Each row of a before or after table is a point. The points were changed in one or more steps. Then noise was added and the rows were shuffled. The steps act on columns, c1 being the first. Write out the steps. A step turns or swaps two columns, mirrors them in a line or flattens them onto one, adds a multiple of one to another, or multiplies or shifts one. Angles are multiples of 10 degrees, from the lower column toward the higher: turns from -170 to 170, lines from 10 to 170 but not 90. Use the fewest steps. Two steps may share a column if one is a turn and the other turns, adds or multiplies; they go together, in the order done. Otherwise the lowest column goes first.

Before (12 x 3):
17 -12 -5

-71 -4 7

19 -10 -22

-60 -14 -18

25 14 20

20 -11 -47

39 -31 -68

7 -18 22

23 41 10

47 -24 4

-32 0 3

-35 -33 13
After, 12 rows:
-1 -11 -3

3 -61 14

0 -28 -2

-2 -23 -18

3 -82 6

1 1 -1

-9 -80 -54

-5 -35 -25

4 -42 22

2 102 15

4 35 21

-9 -26 -43
Steps: flatten c1 and c3 onto the line at 80 degrees; multiply c2 by 2.5

Before, 12 rows:
-31 86 -7 28 26 29

11 18 -27 69 27 13

24 -20 34 -43 -29 -51

11 -6 -55 18 -16 -14

-3 13 -14 9 -4 41

-15 66 -17 49 -31 -15

47 -29 7 -35 13 -78

27 -40 47 -57 -11 -44

78 -13 26 -51 -25 -48

-45 41 13 34 8 -4

74 -21 72 -4 -14 -7

9 42 -26 2 24 10
After, 12 rows:
-1 19 22 27 25 -5

0 14 -29 54 57 12

7 14 -26 -12 22 11

-6 -9 33 -20 -47 -50

0 33 -6 13 32 30

0 3 13 -32 -53 -48

10 -4 -51 18 -4 -11

0 26 -14 55 -3 -20

-5 -15 38 -50 -37 -42

-5 6 -16 5 -4 39

-13 -13 63 0 -16 -3

-3 -19 -6 -34 -1 -80
Steps: flatten c1 and c3 onto the line at 100 degrees; multiply c2 by 0.4; turn c4 and c5 by 30 degrees

Before, 9 rows:
36 -12 -37 -10 36 -22 -21 13 5

22 -1 -16 63 -3 -19 -23 -10 33

27 -22 -14 20 -35 -13 -11 15 13

4 -14 -41 -38 58 45 24 -5 32

-35 -8 8 36 -4 8 -17 9 -4

-35 28 66 0 3 -15 21 12 34

20 9 10 57 -24 18 15 146 35

25 26 -43 -13 11 7 -32 -5 32

9 18 -46 40 -10 -19 7 6 7
After (9 x 9):
-59 30 65 1 5 -17 18 10 26

6 -16 -42 -42 59 42 24 -5 17

-61 -15 8 36 -1 8 -14 7 -6

17 17 -47 36 -10 -21 1 8 8

33 1 -16 62 1 -16 -23 -10 20

40 23 -41 -11 11 10 -33 -2 18

42 -26 -12 22 -31 -11 -10 14 13

61 -12 -35 -4 35 -22 -22 12 1

33 9 13 103 -24 13 19 143 24
Steps: multiply c1 by 1.6; add 0.3 times c8 to c4; multiply c9 by 0.7

Before:
9 44 -8 7 -3 -31 -31 -36 21 -10 -32 -60

-18 21 38 25 -13 20 -14 -1 -16 39 59 -18

-23 31 -1 31 -60 -36 -28 -34 25 0 -24 -12

-52 14 -21 -3 -48 -13 3 -8 33 -2 11 -64

-34 -6 27 49 23 47 -29 48 -47 -10 -5 72

-37 -10 34 8 31 21 -78 2 -63 18 -13 60

-56 30 47 16 15 15 -1 -15 -40 -9 62 12

-3 -11 27 -7 -38 -8 -21 4 12 -29 -21 2
After, 8 rows:
-27 -44 12 30 -16 -40 13 -4 51 12 -28 1

-20 -21 -34 -10 -36 28 -7 14 -20 -2 15 -5

-17 11 35 -4 -47 4 49 23 21 -15 39 -64

-30 -13 43 37 -39 6 8 7 -23 -38 28 8

-85 -24 -37 8 33 -20 12 -8 -19 13 -63 60

-34 -25 -22 48 8 4 22 -10 -11 46 -46 102

-21 -62 19 16 14 8 48 0 50 18 -48 26

-19 -7 59 8 10 13 -23 -3 -21 -30 24 -56
Steps: turn c1 and c7 by -70 degrees; turn c2 and c3 by 110 degrees; multiply c3 by 1.6; add 0.7 times c4 to c12; flatten c5 and c8 onto the line at 160 degrees; turn c6 and c10 by 100 degrees; mirror c9 and c11 in the line at 40 degrees

Before, 14 rows:
10 5 -26 -10 -14 1 -4 36 -15 8 -11 -4 -54 -21 55 -21 4 -16

-2 6 31 21 9 -8 -14 -34 31 23 -15 -73 -5 -29 -3 -29 -1 -3

9 -50 -25 -33 -14 -14 -3 29 10 -11 8 4 -3 45 -30 -25 -2 15

-61 -2 -7 -11 13 -28 5 -210 -31 24 16 13 5 0 18 -41 0 -8

-59 -7 28 -12 4 -2 -2 52 -18 25 4 -8 -10 11 3 5 -58 -21

15 -21 -39 -19 1 -2 -27 -52 7 14 -29 18 -3 -21 -16 68 0 -19

-26 -60 1 -3 -7 73 -10 54 7 -3 16 27 2 -31 -3 1 -22 0

15 -15 24 5 -97 14 -23 53 -27 6 10 -5 -26 -13 -18 -37 -100 -15

-17 16 26 10 7 -28 -10 51 93 23 -50 18 -44 -15 -19 -41 10 13

-6 -62 35 -32 -15 73 -32 8 -16 20 -5 -15 -64 -14 -11 29 16 -16

19 13 22 1 3 -8 1 -5 -23 -107 -17 19 6 111 -24 -41 9 84

15 9 17 20 -27 -24 3 45 -13 27 18 12 -17 -7 -15 16 22 -3

20 18 5 -31 -13 14 -75 54 -33 28 2 -2 -4 -10 -20 8 8 10

-7 -33 25 -16 13 25 12 50 -28 24 -47 7 -6 -25 -31 -18 -5 -8
After:
-6 4 11 20 6 -1 6 -34 1 13 -15 -69 5 -31 -21 -27 -30 -17

12 -48 -12 -33 -13 -11 -18 29 -3 29 3 2 0 36 15 -22 -15 -12

20 10 5 16 -34 -24 3 45 24 18 20 10 -20 -10 -23 13 15 -3

-3 -32 9 -19 11 20 3 50 -4 35 -48 13 -11 -22 -24 -20 21 13

7 6 -7 -4 -12 -1 18 39 2 -52 -9 -1 -52 -17 -21 -15 13 -11

-18 14 7 17 4 -25 2 55 12 22 -56 11 -36 -16 -15 -43 -92 -26

-8 -57 16 -33 -16 74 35 5 16 11 -8 -11 -52 -13 -10 28 18 -40

-58 -3 6 -12 10 2 23 60 -64 0 3 -7 -17 11 -20 0 19 10

-62 -3 -4 -10 15 -27 0 -211 1 -10 16 10 -2 -4 -23 -39 33 6

22 15 10 -33 -13 20 26 48 8 24 7 -2 16 -11 -32 13 38 -63

15 -16 9 5 -95 17 29 54 -103 19 6 -12 -17 -15 -6 -43 28 -19

12 -24 -19 -18 -1 -1 25 -53 7 20 -22 17 6 -20 -17 66 -10 -15

27 10 10 3 4 -7 -74 2 7 4 -16 16 8 108 110 -38 22 -39

-26 -57 4 -6 -4 71 9 52 -23 8 17 29 7 -35 2 1 -12 -5
Steps: multiply c3 by 0.4; turn c7 and c13 by -20 degrees; turn c7 and c18 by 120 degrees; turn c9 and c17 by -90 degrees; mirror c10 and c15 in the line at 140 degrees

Before, 11 rows:
-43 -18 -48 45 2 -19 16 -15 -41 -7 -1 18 -22 -29 -43 26 -4 -34 13 -8 -65
 -54 -52 -3

74 4 -36 -35 32 26 15 -30 5 8 54 -31 -2 -18 -22 -6 -19 62 -51 -8 -12 -25
 38 -14

0 72 38 11 73 -22 -27 -51 45 25 18 -25 -21 46 6 -32 49 25 15 -65 13 2 3
 -17

-21 -13 21 49 59 19 4 22 -37 -18 -68 0 28 10 -40 13 12 -4 -58 4 -6 -47
 15 35

23 27 19 7 -6 21 4 -42 15 45 16 -57 41 -3 -5 1 7 41 -14 6 7 10 34 -12

-5 -6 -16 -5 -30 -47 19 -11 -23 21 -27 72 -58 -31 -20 18 9 -13 -15 16
 -54 -43 -26 -4

30 25 37 -10 55 2 6 -26 25 -2 71 -12 47 17 45 -1 7 14 -18 -20 8 14 39 0

-31 50 42 -19 39 20 -37 8 8 21 28 -22 -10 45 27 -73 41 -5 16 -40 8 -3 2
 -54

-18 -21 -32 10 -38 -40 23 12 -41 2 -29 24 -32 8 -11 63 24 -11 7 -37 -44
 -101 -23 -19

-25 4 -68 -6 -17 5 13 -6 18 20 -25 40 -30 -26 -15 46 28 -52 -13 -6 -27
 -78 -42 6

-14 32 21 -54 76 3 -34 -76 -4 27 23 -11 19 56 16 -29 57 14 32 -29 27 21
 21 -49
After, 11 rows:
32 28 2 -12 55 33 3 -27 24 -4 -43 -15 48 13 9 -2 -2 -43 -3 -44 48 6 38
 -2

-1 74 -20 7 75 37 27 -51 47 29 -68 -21 -24 51 17 -34 54 15 5 -23 7 4 6
 -15

76 5 27 -33 32 -32 -15 -30 5 4 -30 -31 -5 -14 -12 -6 -29 -9 -22 -73 -19
 -41 35 -11

21 28 17 7 -7 16 9 -43 15 46 4 -58 41 -5 12 0 -1 6 -1 -42 0 2 35 -13

-21 -23 -43 1 -38 -27 33 9 -47 -1 -25 27 -31 8 -47 62 -2 32 -44 35 -7
 -67 -27 -17

-27 5 1 -20 -17 -70 27 -9 17 20 5 41 -34 -26 -21 40 9 -6 -35 62 -16 -63
 -46 6

-11 35 5 -60 81 21 0 -72 -6 26 -34 -14 19 58 27 -29 61 0 14 -20 16 28 24
 -54

-24 -13 18 37 59 17 29 24 -33 -22 29 3 30 8 -7 12 6 56 -32 35 -41 -57 17
 36

-32 51 18 -18 40 41 -1 4 4 21 -47 -23 -12 44 8 -73 51 -10 6 -2 24 6 -3
 -55

-1 -4 -49 -12 -37 -17 19 -10 -23 19 25 76 -58 -29 -57 25 -5 11 -26 23
 -19 -36 -30 -7

-41 -18 -18 44 2 -52 24 -16 -40 -9 -5 15 -25 -30 -66 26 -18 -13 -16 30
 -43 -34 -52 -4
Steps: swap c3 and c6; turn c7 and c17 by -50 degrees; turn c4 and c7 by 20 degrees; turn c11 and c20 by -110 degrees; turn c18 and c20 by -60 degrees; swap c15 and c21; flatten c19 and c22 onto the line at 60 degrees
